Every row gives one point. Each copy is the shape, with its points in the same order, turned, moved and blurred by noise. Some copies are also mirrored. Which?

Shape (8 x 3):
[[   1   53   37]
 [ -18    7   12]
 [ -12   45   47]
 [  30   52   52]
 [  37   40   33]
 [   9   -1   24]
 [ -14   55   26]
 [  24  -35 -120]]
Copy 1 (8 x 3):
[[  32   43  -38]
 [  -7   44  -11]
 [  34   61  -35]
 [  68   40  -33]
 [  50   30  -28]
 [  14   24    6]
 [  19   59  -42]
 [ -53 -104   -7]]
Copy 1 is: only turned
Copy 2 (8 x 3):
[[-41  66 -22]
 [-22  24  10]
 [-36  61 -19]
 [-22  96 -30]
 [  9  88 -28]
 [  5  48  14]
 [-43  47 -24]
 [120 -39 -34]]
Copy 2 is: only turned
Copy 3 (8 x 3):
[[-27  70  -1]
 [-22  20  27]
 [-27  73  12]
 [  1  85   5]
 [ 14  68  -6]
 [  3  34  34]
 [-33  64  -4]
 [ 32 -92 -40]]
Copy 3 is: only turned

Shape (10 x 6):
[[  17   24   28   34  -40   49]
 [  24   19  -31   -3   12   18]
 [  78    8   81  -16  -69  -30]
 [   4   77  -21   10   33    7]
 [   5  -11  -48  -13   46   -5]
 [  68   42   -8   36   23   -1]
 [ -29  -68   -5   39   55  -63]
 [ -27  -41  -63   35   21  -90]
 [  76   32    7   22  -50   27]
 [ -19 -106    0   51   39  -34]]
Copy 1 (10 x 6):
[[ -40   13  -64   13  -33   33]
 [  15   20  -14   39  -13  -20]
 [  31  -27 -121  -58  -51   20]
 [ -21   61    3    9   -5  -33]
 [  18  -13   14   48   18  -36]
 [  -8   37  -65   24    1  -49]
 [ -26 -101    7   18   61  -40]
 [ -20  -91   25   19    3  -96]
 [  -7   22  -90   24  -56   -5]
 [ -26 -116  -15   51   60  -16]]
Copy 1 is: mirrored
Copy 2 (10 x 6):
[[-26  26  35 -15 -50 -17]
 [  6  34  15  -5  22   5]
 [ 69  35 102  36 -61   4]
 [-27  35  13   3  48 -60]
 [ -3  33 -33 -11  54  21]
 [ -3  62  20  60   7 -14]
 [ 50 -40 -62  31  14  42]
 [ 88   0 -77  -5  30   3]
 [  7  73  64  -1 -41  -7]
 [ 25 -30 -61  31 -23  74]]
Copy 2 is: only turned
Copy 3 (10 x 6):
[[ -1  17  23  62   6  35]
 [ 13 -26  -9  -7  33  40]
 [ 77  27  49  28 -60 -27]
 [  4 -17 -13   6  86  -2]
 [ -8 -52 -16 -50  29  39]
 [ 39 -59  23  28  41   3]
 [-74 -83   8 -54 -35 -17]
 [-44 -93 -62 -46 -30 -23]
 [ 60  -9  15  64   1  33]
 [-81 -83  26 -43 -66  22]]
Copy 3 is: only turned
Copy 4 (10 x 6):
[[   2  -15   14   43  -24   80]
 [  16  -36   -2   -3   29   18]
 [  56   -8   -7   12 -119   24]
 [ -35  -82  -11    5   20   27]
 [  16  -28   10  -20   50  -15]
 [  30  -86   20   35    1   23]
 [ -19   17   74   13   25  -78]
 [  -6    9    8   38   46 -102]
 [  60  -42  -18   56  -33   62]
 [  12   53   97   18   29  -53]]
Copy 4 is: mirrored

Shape (12 x 9):
[[ 19  30 -16   3   9  31 -12 -57 -19]
 [ 31  18  23 -40  25 -47 -11 -53  33]
 [-36  29 -38 -58  -1 -37 -23  41   5]
 [-28 -14  28  -4  39  44 -31  34 -37]
 [-19 -66 -62 -34  22  12 -79   4 -12]
 [  9 -13   7  25  -7  46  10 -20  47]
 [-53 -11 -38  47 -13   9  14   7 -13]
 [-73 -19  21  -3  16  10 -21  36  -1]
 [-44   3 -56  44  33  14 -96  52  25]
 [-65  33 -14  27 -12  20  -8 -34  67]
 [ 23  -5   2   7 -11   9 -28 -57 -15]
 [  1 -21  26  11 -66  23  -2 -46  20]]
Copy 1 (12 x 9):
[[ 11  18   7 -22 -34  37  35  -3 -36]
 [  7 -49  32 -44  -6 -41  50 -14 -14]
 [  2  42  55 -32 -13 -44 -15  40  45]
 [ 22  17  39  77 -27  17  21  36  24]
 [ 62  25  58  18  30  28 -61  -4  15]
 [-42 -37   1  11 -31  46   7 -19  14]
 [-31  42 -32  32 -14   5 -34  19   6]
 [-11  25  29  71 -20 -27  -7   5  44]
 [ 71  22 -15  25 -44   8 -66   8  76]
 [-42  24 -22  -9 -53  -5  -4 -57  38]
 [  6 -13  18  -5 -29  18   7 -10 -54]
 [-56 -28  30  12 -48  16 -16 -28 -44]]
Copy 1 is: only turned
Copy 2 (12 x 9):
[[-29  17 -17  34  16  -2 -38  -6  36]
 [ 47  10 -75  48  13   4  14 -28  38]
 [ 29  -5 -58 -35   0 -44  27  25 -36]
 [ -2  16  23   0  78  -3  -1  13 -46]
 [-31 -76 -13  13  48 -17  52  36 -25]
 [-23  15 -20   9   6  86  -9 -12   1]
 [-56  18   2  14 -13   8   6  -5 -70]
 [  2  15 -22 -17  51   6  26  -9 -85]
 [  3 -91   6  -7   9  -8 -29   4 -89]
 [-39   8 -84  -3  -2  45 -40 -31 -50]
 [-29   3 -12  41  29   5   7 -35  37]
 [-46  18 -15  -7  16  58  25 -62  17]]
Copy 2 is: mirrored
Copy 3 (12 x 9):
[[-14  26  33 -18 -21  -7 -39   6  33]
 [ 28 -21  62 -44   9 -51  13 -29  27]
 [-38 -17 -48 -12  53 -34  21  -3 -14]
 [ -8 -42  12  14  48  46  -8  57  20]
 [ 42  12 -18   7  24 -24   4  91 -36]
 [-28 -16  40  21 -52  -8   5  45  45]
 [-70 -10   6   9 -25  38   7  45 -39]
 [-39 -67   5  -5  27  24   9  58 -13]
 [-53 -16  10  69  43 -38 -30  74 -50]
 [-89 -33  34 -22 -29 -56 -21  40  -5]
 [ 13  -2  41 -13 -38  -7 -33   2   7]
 [ -1 -50  16 -21 -91 -10 -18  15  10]]
Copy 3 is: mirrored
Copy 4 (12 x 9):
[[ 21  37   5  34  17  17  28 -25 -39]
 [-44  33 -10  21  -7 -23  13 -58  22]
 [  6  -1 -58  -5   3 -48  28  49  31]
 [-14 -25 -28 -47  29  40  15  24 -48]
 [-26 -27 -68  43  40  21  90  38   0]
 [ 34 -38  30   2  26  23  35 -49   0]
 [ 48 -44   4  34  22  32 -11  38  -3]
 [  3 -49 -48 -31  14  39  -1  23   4]
 [ 13 -50 -67  15 121  -5  25  40  -5]
 [ 67 -28 -30  23  36  10 -19 -51  27]
 [ -1  32  16  38  22  41  30 -22  -6]
 [ 32  13  32  15   7  64  39 -28  34]]
Copy 4 is: mirrored

Shape (17 x 12):
[[-16  32 -20  32   7 -19  19 -28 -29 -10   2   0]
 [ 14  42 -24   2  14 -38  35  21  20 -18  42 -14]
 [-20  -6  52 -20 -36   5   8   9  45  40   8 -65]
 [  3 -13 -21 -21  31  19 -58 -41 -31  -5 -17 -40]
 [-19  39  32 -30 -11  33 -62 -56 -24  46  -5 -39]
 [-35   9  51 -48 -23 -16 -40   8  -6  22 -26 -45]
 [ 42   2  -5  -7 -26 -44  35   0  27  -8  14  30]
 [  7  -1 -33  19  49 -16  13 -16  11  -8  17   8]
 [-35  20  36 -29   4  45 -30   7  -5  20 -10 -11]
 [ 35  -7   0  27  46 -46  32  12 -21 -43  16  20]
 [ 36   9  45  33   7 -49  26  32  59   3  36  21]
 [ 20  11 -32  53 -11 -29  -3  35  14  -7   8  10]
 [-15 -13  -2  26  -4 -13  11 -21   9 -41  26  10]
 [ 38  20   3   9   0  11  23  10  12 -42   0  -3]
 [ -2  -1  48 -10 -41  17  13  17 -14  67  18 -45]
 [-30 -13   4 -59   1  28 -55  -9 -28  15  22  -8]
 [ -6   4 -26   0  25  -5  20 -12   3   9 -28  14]]
Copy 1 (17 x 12):
[[ -33  -26    8  -19  -43  -35   11   30   15  -16    1  -34]
 [  15  -40  -35   -4   -7    0   -6    9   34   24   -7  -48]
 [ -30    8   45   52   35   54  -41   19   39   -4  -34  -49]
 [ -69  -42    8  -25    6   28  -37   51  -28  -16   19   12]
 [-121  -16   46    8   31   24  -26   -6  -16  -34   13  -22]
 [ -61    4   49   -1   45   28  -28    9   41  -11  -32   19]
 [  48   -9   -7   -1  -34   23  -25  -33   22  -18   12  -30]
 [   6  -51   -8   11  -30   -1    1   35    8   -1   37  -22]
 [ -60    3   29   23   46   14   19    4  -10    9    4    4]
 [  52  -32  -10  -34  -17  -28   -9   38   22  -22   29   -9]
 [  69  -21  -10   49   21   -9  -23  -10   52  -22   15  -52]
 [  23  -22  -22   28  -25  -47  -27   12   -3   -3  -14  -14]
 [   2   13  -20    6  -34   -2  -13   46   21  -23   20  -30]
 [  26  -11  -33   -4    7   12    7   24  -15  -28   -9  -48]
 [ -24   13   83   26   30   12  -38    0    6   12  -33  -51]
 [ -72   13   20   -9   25   35  -25   11  -15   31   27   13]
 [  -5  -44   20   11  -36   13   26   19  -11   -5    0    4]]
Copy 1 is: only turned
Copy 2 (17 x 12):
[[ 21   5   6   1  31 -13  24  -2 -24  -7  17 -17]
 [ 23 -22 -26 -33  31   2  21  53  16 -36  34 -19]
 [-39 -19  -1 -79   0  69  -4   4  23   4 -38 -30]
 [ -7  48 -19  30  10  16 -36   7   9  57  -3 -20]
 [-44  27  -1 -10 -25  29 -52 -35 -22  36   7 -67]
 [-41  29  -6 -77  -8  22 -21  19 -22  44 -30 -48]
 [ -9 -26 -45 -48   9 -23  14  16  12 -40   5  39]
 [ 41  -6 -17  -2  25   7   9  16  16   9  33  19]
 [-32  19  15 -31 -40  51  -8  16 -22  39  13 -25]
 [ 54   2 -12 -11  32 -14  -3  59 -16 -25   6  47]
 [ 40 -41   0 -85 -15   7  -5  30  25 -54   4  32]
 [ 36 -17  -3 -13 -13 -30  38  35  29 -20 -10   3]
 [ -5  -1  28 -13  36  -5  12  16  19 -13  14  31]
 [  2  26 -15  -8  -2  18  19  36  12 -46   6  18]
 [-34 -45  -7 -39 -18  57 -12   7 -21   2 -52 -41]
 [-59   2  -1  -5 -11  21 -39  32  -7  69  17 -20]
 [ 20  11 -29 -12   8  11  34  -2  -9  24  18  16]]
Copy 2 is: only turned

Shape (15 x 12):
[[ -19   10  -45  -13    2   35  -24    5   29   13   -6   28]
 [ -41  -24    7   16  -14   27    2  -36  -28   19  -15  -12]
 [   2    6  -13   42  -42   28   30  -23    2   23   -7   18]
 [   1 -116  -23  -14    3    5   15   33   -1  -10   12    3]
 [  -2   16  -33   -2    3   17  -23   52  -60   12   -3    8]
 [  -2  -57  -22  -15   11  -58   -5  -33    5   23  -17  -37]
 [  -7   -9   -7   85  -14   35  -15   40  -26  -19   14   26]
 [  -3   13  -11   29   14  -16  -18  -33   25  -87  -12   -6]
 [ -21    2  -17    9  -20    6   -3  -32    2   -5   44   26]
 [   9   15   10  -20    8   34   -4  -24    2   22  -17   21]
 [   7    8  -44  -12   -7   19   -8  -21   -6   14   -3   -3]
 [ -56    7  -38   -9  -44   21   39   -7   10  -36   29  -12]
 [   8  -28   29   12    9    8  -14  -22   25    6   -3  -47]
 [   0   18  -39  -18 -121    0  -27    9   23   15  -12   22]
 [   4  -16  -20   -3   11 -102  -21   14   22    8  -18   21]]
Copy 1 (15 x 12):
[[-20  24 -37  -5  16  32  10 -18  43   8   6  -2]
 [ 21 -21  37  38 -33   9   6 -23  27  23   1   0]
 [ 14  42  23  21 -25  -7  22 -51   9  16   4  32]
 [ 19 -20 -37  50 -11 -56  50  56  45 -39 -26  18]
 [ 19  -3 -41  45 -13  35  -1  18 -43  -1  19  -6]
 [ 41 -63  -5 -30 -29 -47 -15   9  36 -19 -34  10]
 [-29  28  -9  45 -46  -9  43 -13 -18 -13  70   1]
 [-56  -8  28 -38 -37   8   5 -15  18 -69   8 -12]
 [-10 -17   8  -2  -7  11  29 -34  28 -14  25  46]
 [-12   1  22  16  32   6 -12 -17  13  11   2   2]
 [ 27   4 -15   7   0  20 -17 -22  22 -11   0  15]
 [ 26  10   5  -8 -24  49  71 -33  45 -44  -7  22]
 [ 20 -17  45 -28   3 -30  10  -3  32 -12  30 -24]
 [ 24  60 -12 -38 -21  36  21  20  12  39   9  67]
 [-16 -50 -42 -60 -32 -43  -8  18 -28  -9 -20  17]]
Copy 1 is: only turned
Copy 2 (15 x 12):
[[ 22  23   9 -18  19  26   7  11  12  26  18  22]
 [ -8  20 -20  10 -15  38 -51  -2 -18 -21  19   1]
 [-12  27  -2  28 -10  54   4  -9  33 -39  17 -13]
 [-29  -6   4 -96 -49 -29  -2   0   8 -42  23 -11]
 [-21  76  -5 -32  26  20  17 -11 -36   9 -15 -13]
 [-41 -13 -73 -28 -22 -18 -41  -3  25  22   8 -15]
 [ 19  42 -14 -23 -23  60  40 -25 -24 -69 -26  -3]
 [ 13 -40 -32  17 -61  31  31  -4 -20  24 -52  12]
 [ 25  43 -10  10 -40  13  -2  19  29  -5 -13  14]
 [ 12   8  15  22  27   3 -19  -3  -1  10   7 -11]
 [ -1  29 -17  -1  -6  22   3  -5  18  26  17 -11]
 [-21  34   4   8 -63  34  15  55   7   4  28  19]
 [  8 -35 -39  11  -6  -7 -18  14 -11 -26   4 -33]
 [-18  48  10 -15  13  87  12  56  67  15 -21 -34]
 [-55  -4 -72 -31  15 -22  10  -1  38  14 -60  25]]
Copy 2 is: mirrored
Copy 3 (15 x 12):
[[ 27 -32  -6 -24  46 -33   6 -37  16  29  10  19]
 [-15  -7  29  21   5  -5  -4 -24 -11  64 -30 -11]
 [ -4 -16   4 -26 -11 -25  30 -28 -52  58   1   0]
 [-30  -8  72 -40 -24  -5   1   2  60  -2  26 -26]
 [ 13 -67 -19 -24 -19  -7 -60 -17   8  21  -5   5]
 [ 21  37  36  34 -25 -28   5 -17  23 -20 -14 -28]
 [  2 -73  -6 -25 -32   9  11  32  -8  73  26  15]
 [-12 -33 -30  58   7  17  61  -1   5  -7  25  22]
 [-22   7 -22  -3  -4 -30  17 -23  11  53  12  30]
 [  6  -1   9  -8  38   0 -18 -39 -30  22   2  28]
 [ 15 -12 -12  -5   5 -17  -5 -57  -1  24   6  -1]
 [-62 -24 -39 -13  15 -36  37 -30  20  40 -15 -26]
 [ 18  28  13   9  14  35  19   6  -4  19  -6 -22]
 [ 18 -24 -28 -73 -22 -33  53 -65   2  17 -68  35]
 [ 35   5   5  16 -33 -59   8  23  13 -56  -9  30]]
Copy 3 is: only turned
Copy 4 (15 x 12):
[[-16  -3 -35 -15  -5  34 -16  44  17 -27 -29  29]
 [  4 -21 -24  -2 -51  18 -27  -4 -17  35   8  12]
 [ 17 -32 -26  27 -10 -18 -14  40 -29  -2   3   5]
 [-85 -47  40   1  16  24   5 -15  -9  24  15  48]
 [-34  -5  17 -16 -22 -18 -67  22  24  -2 -56  -1]
 [-15   7   0 -41  17   4  28  -2  20  83  18  17]
 [-37 -71  -8  33   0   5 -74  25  -3 -13  -4 -39]
 [  8 -68 -62 -55  48  27 -13  -7 -14  14 -31 -31]
 [  5 -23 -25 -22  -6   1 -12   0  -4 -33  19  -3]
 [ 12  25 -29   2   1  23 -25  11 -31   4 -31  22]
 [-11   1 -18 -36 -14  -2 -12  35 -16   2 -25  12]
 [  9 -73 -15 -30 -47  -4  26   0  -7 -32 -24  11]
 [  3 -10   3  -9  11  55   4   6 -28  47   0 -27]
 [ 61 -45  27 -25   0  -8 -21  80  14 -28  -8  63]
 [  1  -4  -3 -20  76 -14   1  -1  73  42  -6  10]]
Copy 4 is: only turned
